Every row gives one point. The window is the flat piece filled in between its corners: a triangle in 3 columns, a solid with four corners in 4, and so on. A path goes straight from each point to the next, and from the last back to the first. After which points does the path pass through the window?
(in the rows, 128 means zero)

Window (4 x 4):
[[ 65 113 188 163]
 [145 127 150 156]
 [125  73 111 164]
 [168 127  23 150]]
Path:
(1): [151 138  77 215]
(2): [ 81  98 136 182]
(3): [ 99  83 147 107]
(4): [155 134  99  93]
(5): [154 147  91 219]
(6): [ 92 120 156 189]
(7): [ 83 110 157 138]
(8): [133 118 147 115]
(9): [150 131 145 208]
(10): [106 119 164 216]
(11): [ 97 116 164  98]
(12): [104 113 156 119]
(13): [110 126 137 219]
(14): [106 103 133 220]
(15): [109  90 131 132]
(16): [139 131  72 131]
Through the window after points: 6, 8, 10, 12, 14

Window, 6 rows:
[[ 81 149 114 177 111 114]
 [157   7 149 173 220 158]
 [153 165 167 147  73 131]
 [124  84 132 142  90 107]
 [131 146  93 139 157 120]
 [109 126 180 114  97 127]]
Path:
(1): [ 88 140 114 151  94 159]
(2): [126 130  91 124 128 161]
(3): [132 137 139 163 165  64]
(4): [115 138 187 146 140  86]
(5): [103 134 140 130 122 195]
(6): [107 162 125 124  70 154]
(7): [119 172 144 150 100  74]
(8): [129 102 148 162 164 116]
(9): [114  88 133 149 141 184]
(10): [105  97  88 136 145 184]
(11): [114 103 145 178 157  66]
(12): [143 108 158 151 149  89]
(13): [135 106 117 131 121 169]
(14): [100 176 121 126  58 158]
(15): [111 183 146 152  74  77]
(16): [ 99 144 128 179 120  96]
Through the window after points: 2, 16

Window (8 x 8):
[[117 110  82 103 116 126 125 109]
 [ 64 122 118 137 108  45  82 114]
 [195 126 248 131 233  77 170 169]
 [117 178 100 128  91 128 157 101]
 [ 46 131 146 117 110 108  51 110]
 [ 67 105 167  99  97 100 140 131]
 [111 155  94 144 187 128 190 119]
 [100 113 116 170  79 149 146 115]]
Path:
(1): [ 57 145 133 119 114 109  71 160]
(2): [ 71 124 147 122 115 109  83  84]
(3): [ 94 119 142 125 131  87 125  54]
(4): [ 86 146  82 142 104  92 114 186]
(5): [ 60 149  64 130  75 127 104 144]
(6): [ 66 120  94 122  89 119 119  45]
(7): [ 95 110 147 147 129  58 123  37]
(8): [ 70 139 109 125 105  76  87 172]
Through the window after points: 1, 3, 7

Window:
[[109 126  90 180   7 158  68 111 122]
 [196  81 124  80  80 119  77  64 138]
 [102  84 212 173 196 157 174  77 135]
 [124 202 180 167  79 177 159  94 138]
 [ 90 135 102 103 157 169 110 148 104]
 [132 113 126 147 153  63 106 144 115]
 [221 173 180 169  74 148  87 172 142]
 [137 223 137 222 182 200 165 137 126]
 [140  78 148 161 185 106 198 149  92]]
Path:
(1): [126 124 137 162 111 155 141 115 179]
(2): [133 100 116 140 142 137 160 154 200]
(3): [147 127 150 168 143 132 106 123  30]
(4): [110 154 140 159 156 151 114  99  43]
(5): [104 116 118 142 130 153 152 140 189]
(6): [141 147 164 168 180 145 166 129 163]
(7): [150 143 184 164 170 166 136 103  54]
(8): [147 182 162 190 138 174 140 119 100]
(9): [139 183 130 175 135 165 161 150 182]
(10): [145 147 156 147 147 145 159 140 186]
(11): [140 150 172 170 160 155 156 114  95]
(12): [146 137 156 146 124 144 122 102  68]
Through the window after points: 8, 12

Window:
[[192  81 154  72 179 114 124  57 165 113 111]
 [ 63 131 191  93 104 189 125 168 182 112 139]
 [174 116  96  85 164  68 181 173 156 112  91]
 [ 87  43 195 121  95 201 117 103 214 127  95]
 [ 78  59  69 138 157 171 109 172  59  66 157]
 [105 194 159 139 144 172 206 205 109 143 142]
 [ 91  63 156  99 172  70 159 118  63 158 181]
 [116  45 113  65  49 152 141 136  67 124 143]
 [126 148 114 105 101  95 181 108 187 111 100]
 [163 144 143 158 143 117  46 105 140 123  85]
 [123 173 203 167 183  85 177 170 115  87 139]]
Path:
(1): [160  93 117 128 107 124 163 159 183 114 174]
(2): [162 122 146 164 124 124 142 145 164 117 211]
(3): [103 119 175 118 141 125 159 149 114 105 105]
(4): [ 73 163 153 103 147 143 179 169 101 115  77]
(5): [150 140 158 155 128 171 160 180 146 150 212]
(6): [160 113 145 148 110 120 142 170 181 139 203]
(7): [ 91 138 146 105 147 144 159 123 111 116  73]
(8): [106 121 140  81 145 109 154 117 137 116  48]
Through the window after points: 2, 4, 6, 8

Window:
[[ 79  60  37 155 198  94 125 143 205 170  71  98]
 [ 95 128  88 141 102  95 110 159 170  90  83  98]
 [108 155 152  31  70 172 165  60 159 125  92 144]
 [ 87 105  97  90  92 136 158  35  42 177  27 154]
 [ 69 205 115 150 153 146 176  58 183 136  38 136]
 [190  72  93 199 116 203 124  83 136 125 147 173]
 [ 60  96 204  96 116 130  81 119  88 110 172 143]
 [178  98 158 159 151 171 119 134 165  87  98 117]
 [103 151 176 123  91 127 249 125  72 139  98 159]
 [154 180  78  62  96 122  98 183 174 188  92 132]
 [114 122 136 140 198  52 159 148 113  88 172 137]
 [143  99 136 197  98  78  87  89 166 148  95 107]]
Path:
(1): [100  93 123 135 128 115 144 110 128  94  76 199]
(2): [ 94 138 130 150 148 123 155  75 128 152 114  58]
(3): [ 92 121 163 106 120 135 109 113 108 122 147  98]
(4): [ 95  97 158 118 120 121 100 136 133 117 119 189]
(5): [ 93  92 119 110  98 100 133  95 111 140  37 204]
(6): [ 94 124 117 106 111 146 142  72  82 151  91 108]
(7): [ 87 139 117 101 122 114 147  99 113 147  81  94]
(8): [ 88 131 132 101 114 105 135 120 151 127  64 169]
(9): [104 112 114 165 144  94 130 139 158 117  81 167]
(10): [111 132 102 162 134 129 127 108 119 135 125  50]
(11): [129 141 100 124 154 139 134 140 131 147 156  55]
(12): [131 126 128 138 133 111 130 147 172 121 111 157]
Through the window after points: 3, 5

Window (14 x 14):
[[157 113 101 141 137 143 121 129 154 139 149 138 139 121]
 [106 109 126 163 138 125 157 115 155 137 140 140 157 122]
 [146 107 102 161 138 125 134 119 107 108 136 166 123 127]
 [122 137 122 122 113 134 116  80 128 115 143 146 119 141]
 [121 140 150 141 130 116 133 131 131 146 117 144 133 124]
 [112 118 111 117 129 113 130 126 140 101 130 115 127 137]
 [118 146  97 153 129 108 153 114 132 150 129 141 129 127]
 [117  91 121 138 160 139 140 129  95 143 154  88 128  98]
 [100 123  99 133 121 128 102 116  87 128 140 156 157 139]
 [111 119 107 158 108 129   7  96 138  98 168 109 102 138]
 [146 141 125 157 114 120 139 116  95 117 131 113 154 134]
 [159 145 128 144 143 129 121  91 122 101  35  48 160  65]
 [106 160 119 134 149 151 146 121 118 107 123 131 131 142]
 [117 118 105 152  84 170 135 135 127 147 105 148 121 118]]
Path:
(1): [110 158 108 130 119 113 129 122 125  96 136 124 137  82]
(2): [115 127 112 144 119 131 127 127 125 126 161 153 129 126]
(3): [112 109 126 145 131 133 124 121 126 153 133 144 128 172]
(4): [129 106 111 142 143 138 134 113 115 147 120 109 131 141]
(5): [117 121 119 138 135 133 127 133 122 114 155 122 133  92]
(6): [114 128 113 137 133 135 119 122 127 115 140 133 131 106]
(7): [117 101 116 141 144 126 122 107 128 152 109 127 117 169]
(8): [131 122 122 148 133 129 123 106 134 133 122 121 127 141]
(9): [132 152 126 128 116 132 145 128 133 104 154 145 134  85]
(10): [112 140 123 144 119 129 107 122 134 102 144 133 134  84]
(11): [125 118 116 152 129 128  92 102 131 125 125 111 128 141]
(12): [132 105 112 146 151 139 125 110 122 144 110 121 133 149]
(13): [115 131 115 136 122 131 127 122 127 108 149 136 129  93]
(14): [124 133 119 133 120 137 109 116 121 106 147 133 132 106]
(15): [131 117 117 142 126 135 112 105 125 119 129 129 131 146]
(16): [133 117 120 148 136 129 120 108 131 136 106 113 131 142]
Through the window after points: 4, 10, 16

Window, 14 rows:
[[113 151 193 238 139 113 187 112 108 148 153  60 154 118]
 [160 116 114  67  75 158 113  73 128  70 140 107 115 108]
 [126  89 170   7  89  66 140 160 133 184 131 171 108  79]
 [128  40 137 136 141 237 143 143 143 101  78 144  76 107]
 [ 97 153 139 145 161  36 118 107  66 103 128 141 159  90]
 [ 45 156 108  80 109  87 139  98 152 222 162 129  14 149]
 [ 67 200 122 127  97  82  92 112 188 170 135 110 150 126]
 [126 183 126 205 109 140  70 120  84 150 147 157 190 120]
 [132 203 189 109 176 198 124 116 120 103 120 151 194  72]
 [ 84 120 114 182 244 190 183  53 173 113 223 117 182  95]
 [151 121 124 141 155 123 169 195  83 112 126  51  98 128]
 [ 83 137 144 208 131 135 120 119 171 110 214 119  82 124]
 [236 105 131 125 178 156 106  91 122  64 107 109 123 101]
 [ 38 115 179 162 169 164  87 143 117 188 153  92 110 141]]
Path:
(1): [116 150 171 140 168 146 147 110 121  93 150 141 142 184]
(2): [110 142 178 132 153 107 163 121 133 131 134 139 140 223]
(3): [106 138 152 168 138 132 137 114 117 144 145  95 123  85]
(4): [112 130 125 161 138 123 114 120 105 135 163  90 110  52]
(5): [108 124 153 119 171 112 152 107 137 109 124 147 158 204]
(6): [114 162 168 153 161 126 144 131 132 136 131 126 142 169]
(7): [ 87 144 144 168 151 129 118 124 122 160 150 100 136  55]
(8): [118 133 129 132 128 143 128  92 120 117 155 100 121  81]
(9): [137 131 147 120 139 120 150 104 155  94 138 145 169 195]
(10): [ 92 140 157 166 184 133 162  82 120  92 157 133 160 199]
(11): [119 147 128 163 135 149 121 116 134 145 155  94 125  57]
(12): [128 127 138 182 131 151 104 134 139 128 155  88 133  21]
Through the window after points: 2, 8

Window:
[[112 152 152  69 129 135 129 104 123 146 161 179 162 150]
 [166  84 179 128 150 153 128 118 167 168 146 134 139 137]
 [184  90 147 140  82 151 134 121 182 145 191 155 162 123]
 [ 99  91 180  75  91 131 162 100 146 129 163 123 140 154]
 [111 131 137 123  57 170 126  90 122  89 120 128 173 149]
 [119 150 139 113 132 102 118  58 133 110 138  98  98 137]
 [104 110 125 128 128  74 161  57 148 153 109 132 149 152]
 [150 134  34  99 150 189  79 120  92 131 133 153  11 133]
 [147 103 162 142  86  71   7 169 173  83 123 156  86 112]
 [135 126 165 151  69 107 127  71 126 152 116 182 121 129]
 [ 88 160 140 104  84 140 130 110 129 171 151 126 153 153]
 [173 121 124 121  91  76 157  91 115 126  91  90 115 124]
 [154 153 153 161 171 108 154 168 189 131 150 152  98 141]
 [ 67 157 125 113 115  97 124 112  27 142 170 148 134 167]]
Path:
(1): [117 122 142 118 133 137 127 110 137 129 153 133 119  89]
(2): [158 121 139 123 113 125 114  99 148 137 143 135 115 166]
(3): [150 140 129 130 118 112 114  99 146 132 136 137 117 182]
(4): [ 91 136 136 124 135 126 140 103 125 146 132 134 130  56]
(5): [105 118 128 119 105 128 126 100 127 126 139 139 139  84]
(6): [136 119 142 100 102 132 114  96 122 146 149 146 132 169]
(7): [167 127 132 111 117 138 144  76 140 134 152 132 122 210]
(8): [ 95 130 137 126 133 140 161 109 123 168 136 143 131  74]
Through the window after points: 1

Window:
[[107  79 173  74 167 214  95  65 148 156 134 189 138 109]
 [141 126 145 104 198 188 151 110  75 156  87 141 174 123]
 [198 136  80 179  61 106 117 163 146 121 101  97  58 129]
 [ 94  66 128 129 216 156 153  89 101 145 117 231 117  96]
 [ 86 177 106 150  37 119 153 208 130 158 149 107  67 121]
 [144 171 147 173 134 105 133 170 148  86 161  67  55 117]
 [144 117 199  70 137 106 167 111 120 163 113 192 119 106]
 [ 56  55 176 111 193 124 150  77 178 206  81 172 189 114]
 [237 100 105 106 183 185 201 232 166 121 165 132 153  78]
 [126 172 163 198  44 155 185 164 162  91  98 131  57 155]
 [206 165  68  68 163 142 162 247 176  50 132 147 140 151]
 [242 141  43  59 142 162 238 166 150  23 208 127 194 124]
 [147 203 139 200  94 110 123 164 165 161 150 167 125 127]
 [104  37 193 118 158 146 113 125  91 127 126 192 195 120]]
Path:
(1): [157 129 124 106 145 151 152 156 139  98 122 157 144  91]
(2): [169 113 109 106 154 173 167 169 168 134 170 138 109 185]
(3): [150  82 134 130 137 137 173 156 118 148 161 168  96 189]
(4): [139 151 125 129 141 134 153 146 144 111 108 156 141  69]
(5): [128 119 156 127 122 155 125 125 126  79  84 149 147  52]
(6): [153  91 130 113 166 141 178 168 132 158 170 127  98 204]
(7): [192 134 138 125 129 137 177 180 133 156 171 129 109 243]
(8): [135 158 126 138  93 134 137 158 159 101 120 134 160  48]
(9): [124 160 138 120 121 163 141 155 156  88 110 139 159  21]
(10): [154 106 143 118 171 128 159 145 133 151 135 141 110 173]
(11): [138 131 133 141 114 135 153 144 137 129 139 136 100 159]
(12): [122 178 130 145 110 122 124 161 154  67  72 138 114  43]
(13): [134 155 140 127 123 152 133 145 142 131 114 156 133  54]
(14): [123  99 145 144 129 143 131 129 145 164 169 159 110 222]
(15): [168 109 136 114 139 134 165 148 131 154 149 147 121 183]
(16): [141 120 128 119 138 144 131 159 137  90 101 155 151  67]
Through the window after points: 1, 9, 13, 15

Window, 14 rows:
[[144  39  72 121  88 130 134 144  82 159 156 163  85 173]
 [206 167  48 183 135 182  66 110 163 128 179 117 101 138]
 [154  70 121 183  87 143 112  97 169 180 189  54  93 137]
 [188 127 104 140 177 169 154 141 165 169 227  93 168 167]
 [ 89 117 161 148  70 115  70 197 152 154  97 113  48 114]
 [123 169  81 176  81  88  52 140 160 215 203 164 142 126]
 [ 91  64  60  92 118 121 199 127 181  86 126 172  58 117]
 [123 118 185 111 148 174 234  90 170  93  71 116 148 185]
 [123  59 101 119 170 120 129 105 211 141 154 169 148 164]
 [207 129 172 122 225  35 177 107 195 204 211 142 120 149]
 [ 57 138 147 186 119 155  91 104 180  61 160 121  79 127]
 [157  36 151 181 107  91 186 149 165 112 123  80 159 184]
 [ 70 155  99 113 174 137 136 122  95 155  81 116 116 124]
 [106 161 104  38 119 124 107 124  84 124 100  92  90 128]]
Path:
(1): [117 128  85 138 146 137 114 116 177 130 158 117  62 185]
(2): [145 117 116 158 112 140 127 122 153 114 158 143 135  88]
(3): [145  91 149 154 132 138 119 112 152 117 157 143 126  84]
(4): [ 88 145 102 154 143  98 135 127 199 138 162 101  90 231]
(5): [104 123  88 121 133 116 133 135 174 147 136 119  61 200]
(6): [139  65 150 127 107 136 135 135 134 123 130 152 147  71]
(7): [136 111 121 128 135 155 117 119 142 142 157 147 113  69]
(8): [ 92 152 101 121 144 106 129 128 170 145 130 125  67 195]
Through the window after points: 1, 3, 5

Window (14 x 14):
[[158  84  45  92 123 163 108  96 109  87  92 137  93 149]
 [231 107 143 106  73 173 142 131 124 157  96 192  82  52]
 [139 178 169 132 107 112 212  34 121 185  75 149 153 124]
 [118  98 112 200 103 112  98 103 121 169 186 140 195  91]
 [138 188 113  87  87 163 148 121 142  39 209 145 128 104]
 [208 213 132  97  84 144  69 142  63 213  73  74 149  71]
 [139  82  54 196 151 132 163 104 236 166  95 146  67 158]
 [110 134 116  69  94 107  55 169 184  96  86 178 130  97]
 [101 138  94 106 238 165 191  77  87 143 152 101 168 173]
 [192 162 182 131 126 222 139  32  93 189 103 138 170 131]
 [111 192 137 212 140 107 118 128  79 163 147 151 165 141]
 [140  84  95 156 192  79  17  51 141 154 183 145 117 127]
 [ 96  90 227 124  96 153 104  79  73 148 143 110 127 108]
 [180  82 123 161  93  64  53 218 163  73  85 111 137  91]]
Path:
(1): [181 129 121  99 117 144 126  83 124 179 129 151 133 217]
(2): [144 121 114 150 134 162 114  84 116 116  98 129 129  69]
(3): [119 124 101 178 154 127 128 104 132 132 108 124 121  82]
(4): [156 109 109 132 129 127 133 121 158 148 128 137 137 162]
(5): [161 122  92  90 105 109 133 123 129 128 137 160 137 182]
(6): [ 71 121 158 195 188 183 108  55 129 110 117 132 126  44]
(7): [132 121 122 141 145 150 125  96 131 114 102 145 103  56]
(8): [170 111 121 123  78 136  73 146 122 158 153 125 157 203]
(9): [159  94 119 123 111 111  88 114 142 168 153 143 131 161]
(10): [131 146  99 142 147 132  98  97 146 111 121 139 117  84]
(11): [128 165 127 163 189 140 136  87 121 114  84 100 139  57]
(12): [146 123 102  88 134 146 124 108  90 181 177 132 156 187]
Through the window after points: 1, 3, 9, 11

Window, 14 rows:
[[ 99 150 181  91 203 125  61 137  92 158 246 151 147 133]
 [111 166 127 195  83 153 155  69 134 102  78  85 141 114]
 [ 45 146 107  62 157 118  88 161 134 162 184 161 190 171]
 [ 99 100 116 111 160 162  79 198 100 143 212  76 169 160]
 [ 93  90 136 113 188 120  29 146 136 103 130 141 149 126]
 [127 133 112 211  92  81 119  99 148 188  81  89  88 148]
 [145 141  96 202 139  84 177  84 156  77  97  98  93 191]
 [174 175  73  46 114 111  72 123 147 131 172  91  89 106]
 [139 110 108 173 100  65 182  89  60 117  52  98 126 134]
 [176 167 121 188 132  72 159 147 158 128  83 100 163 108]
 [109 107 196  35 211 181  71 164 126 177 162 135 171 195]
 [182  89 108  75  65 107 117 121 194 131 217 144 105  86]
 [207 144  58 217  85 113 130  66 118 128  84 138 147 153]
 [135 134  73 188 154 144 174 125 123 144  82 144  86 105]]
Path:
(1): [ 84 174 147 140 105 161  98 194 104 135  91 163  82 173]
(2): [149 199 140 133 111 144 139 175 113 130  69 153  90 170]
(3): [111  72  85 153 192 128 124  87 135 159 168 112 144  97]
(4): [121 121 120 112 159 124 130  65 112 184 169  96 151 121]
(5): [129 153 137 121 120 126  63 199 132 103 125 156 134 149]
(6): [133 142 103 141 107 129 103 127 120 110 125 126 123 162]
(7): [148 104 106 144 165 108 133  94 117 181 138  99 143 118]
(8): [180  83 112 126 176 104 119  51 154 163 166  69 202 136]
Through the window after points: 2, 8

Window, 14 rows:
[[108 117 110 120 125 145  99 139 127 137 141 137 180 113]
 [158  99 150 149 146 150  88 121 133  72 149 114 148 102]
 [197 122 163 167 130 104 132 138 132 114 127 132 149  99]
 [124 100 152 140 115 152 102 140 117 128 137 121 122 162]
 [141  88 158 134 137  94 116 127 116 108 186 137 149 115]
 [132 100 147 138 146 108 130 148 201 120 135 145 117 118]
 [131 147 132 124 157 105  82 139 125 138 147 116 118 128]
 [ 71 249 132 164 165 166 193 148 137 135 182  34 150 140]
 [137  99 100 123 126 118 119  90 127 115 122 134 111 148]
 [102 209 135 108 100 130 137 134 145 118 167 103 122 133]
 [113 110 133  94 160 128 150 170 110  62 104 190  78 148]
 [143  67 122  32 142 151 113 174 103 115 156 116 143 118]
 [119 132 162 111 138  99 114 108 142 109 108 126 146 157]
 [132 149 156 121 153 159 120  91 126 140 154 143 127 145]]
Path:
(1): [142 132 126 115 141 127 125 140 143 115 158 127 140 149]
(2): [107 121 154 127 132 114 127 134 129 130 130 127 120 113]
(3): [113 107 146 107 126 117 121 139 118 114 121 122 120 101]
(4): [138 123 125 112 153 129 129 162 130  93 163 134 135 158]
(5): [143 137 123 138 155 146 100 128 140  88 153 160 147 180]
(6): [127 110 159 113 140 131 130 132 120 107 129 118 111  91]
(7): [ 89 118 167 127 138 115 123 127 117 121 122 112 111  86]
(8): [139 133 137 131 146 135 124 135 136  98 155 123 143 141]
Through the window after points: 5, 7

Window, 14 rows:
[[176  99  90 127 125  50 104  70 189 123  86 135 124 188]
 [110  97 156 100 150 128 135 125 157 150 134 124 180  94]
 [103 105 111 144  65 128 137 112 171 174 170  93 167 122]
 [191  94 137 124  77  68 151  53 110 102  72 152 122 151]
 [112 113 150  82 123 106  88 151 157 194 183 105  71 118]
 [133 116 122 119 100 155  72 151 149 136 112  90 124  82]
 [158 158 118 180 128  85 150  88 131 143  64 136 121 103]
 [ 42 187  52  89 100 191 217 153 130  48 154  68  98 108]
 [134 211  14  65 111 198 230 101  94  88 111  70 113 153]
 [126 112 118 159 132  99 100  65  90 131  80 125 133 168]
 [148 150 169 136 104 124 107  54 162 133  73 159 126 155]
 [154 133  72 138 108 141 161  90 117 100 117 206 139 146]
 [ 67 187 118  93  87 109  91 146 128 144 142  98 176  64]
 [207 151 140 163 130  86 115  77 125  91 120 121 133 172]]
Path:
(1): [ 94 144 147 129 111 113 147 193 115 130  74 130 127 169]
(2): [120 145  75  82 114 148 135  70 161 128 199  80  86  79]
(3): [149 143 124 131 128 108 117  75 136 127 121 134 135 113]
(4): [149 114 134 125  87 109 137 184 129 160  86  97 142 193]
(5): [112 150 125 136 104 152 134 155 132 131  74 122 169 159]
(6): [137 128 115 117 123 121 144  86 126 117 142 129 125  98]
(7): [145 140 107 101 130 133 103  54 118 120 121 135 121 102]
(8): [110 149 134 126 111 108 176 203 161 136  96 110 130 164]
(9): [159 137 108 103  87  83 144 158 121 129  82 113  80 202]
(10): [124 134  66 140 152 156 129   7 155 106 132 130 185  86]
(11): [133 116 106 132 127 115 114  58 128 134 114 106 140 128]
(12): [121 128 132 150 116 101 119 116 101 129  84 141 132 162]
Through the window after points: 1, 9, 11

Window:
[[ 94 117  71  65 106 143 186  55 123 122 170 116  67 132]
 [  7 149 139 134 157 112 103 182  87  93 128  88 240  95]
 [ 81 102 168 216 147 140  80  76 153 149  87 133 171 163]
 [161 215 144 139 154  84 172 115 177 129  96 156  66  88]
 [120 123 208 156 178 139 140 184 150 114 115 188 125 138]
 [177 144  89  65 137  95 112  86 124 151 187 102 128 140]
 [166 133  88  49  85 109 186 105 156 194  92 112  89 147]
 [ 84  74 152 192 192 145 107 146 170  43  73  74 193 137]
 [149 171  88  76 101 195 151  96 144 143 149 120 150  91]
 [176 167  78 205 155 118 138 177 203 178 116 181  35 175]
 [ 48 114 119 127 248 168  84 126 102 128  83 109 180 134]
 [130 145  71  36  91 110  87 100 195 149 135 153  86 108]
 [ 82 134 141 180 172 153  78 137  87  54  54 143 177 192]
 [107 181 181 123 137 169 128 141 144 128 119  76  59 156]]
Path:
(1): [112 160  87  86 153 126 155  97 176 114 161 163 187 190]
(2): [115 156 108 126 157 128 161 103 205 106 110 148 157 178]
(3): [136 105 119 124 141 118  84 155  80 161 124 117 102  68]
(4): [127  96 104 193 145 112 127 114  93 123  70 136  94  89]
(5): [ 86 202 152  65 159 155 141 138 209  98 161 116 157 199]
(6): [ 64 157 115 131 161 125 150 103 187 103 132 118 163 170]
(7): [145 111 102  90 111 147 122 105  81 128 112 135  74 122]
(8): [115 117 120 148 136 119 121 131 114 128 116 116 126 105]
(9): [ 94 185 147 120 158 122 138 119 173 129 110 140 145 146]
(10): [ 69 177 125 116 155 116 129 102 208 126 136 166 161 170]
(11): [142  96 109 114 130 130 146 135  76 133 100  99 113  86]
(12): [129 139 115 104 115 143  99 117 134 139 111 109 100  91]
Through the window after points: 4, 6, 8, 12

Window, 14 rows:
[[184 194 165 104   7 105  95 144 165 117 122  98 173 108]
 [150  62 156 142 187 158  94 133 151 177  75 150 156 169]
 [156  86  57 234 158 104  93 124 111 151  89 148 123  79]
 [199  15  75 169 113  99 114 168  60 139 107 105 125  66]
 [ 93  90 212 157 134  81 107 130 129 142 100 192 147 122]
 [103  85 174 185 172 145  99  97  98  99 131 123 146 161]
 [101  72 153 161 172 120 164 149 191 108 104 126 155 135]
 [134 185 119  50  64 142 111 167 137 115 154 161 190 100]
 [123 204 156  92  49 118 171 139 109 173 116 109 160 125]
 [132 167 144  40  52 129 132  80 149 105  74 125 165  88]
 [245  77  93 175 161 110 135 134  98 130 135 145  62  60]
 [137 155 128  89   9 149 142 142 146 104  98 166 128 159]
 [ 98  53 141 154 132 137  97 106 164 177 152 129 110 116]
 [133 204 124  44  45 111  93 182 132 108  88  97  99 105]]
Path:
(1): [198 127 132  89 108  63 138 115 129 124 160 129 152 170]
(2): [160 106  47  96  98  64  97 114 117 135 137 162 155 149]
(3): [169  48 177 189 110 170 145 195  86 130  82  79 117  31]
(4): [160 102 170 176 108 193 154 164 129 165 122  88 144  49]
(5): [158  95 107 135 123  73 101 136 115 128 119 159 115 143]
(6): [155 130 126 115  91  93 124 134 143 125 109 131 140 130]
(7): [146 131 128 113  76 145 113 147 125 144  96 130 141  84]
(8): [117  66 174 174 127 182 100 122 123 138  64 124 174  79]
(9): [165 118 101 120 130  88 116 132 134 144 118 148 122 145]
(10): [165 142 142 140 165  33  98  93 128 134 127 152 183 142]
(11): [113 107 139 128  57 210 154 193 138 113  78 124 121 101]
(12): [133  62 163 219 101 172 107 125 145 169  67 149  99  71]
(13): [155 127 106  99 119  89 127 122 114 114 133 136 166 135]
(14): [149 116 112 126  58  17 123 141 160 148 106 186 151 147]
(15): [138 143 135 101  99 154 118 145 127 124 108 121 140  92]
(16): [110 129 121 138  52 191  82 164 108 147  47 133 105  42]
Through the window after points: 2, 8
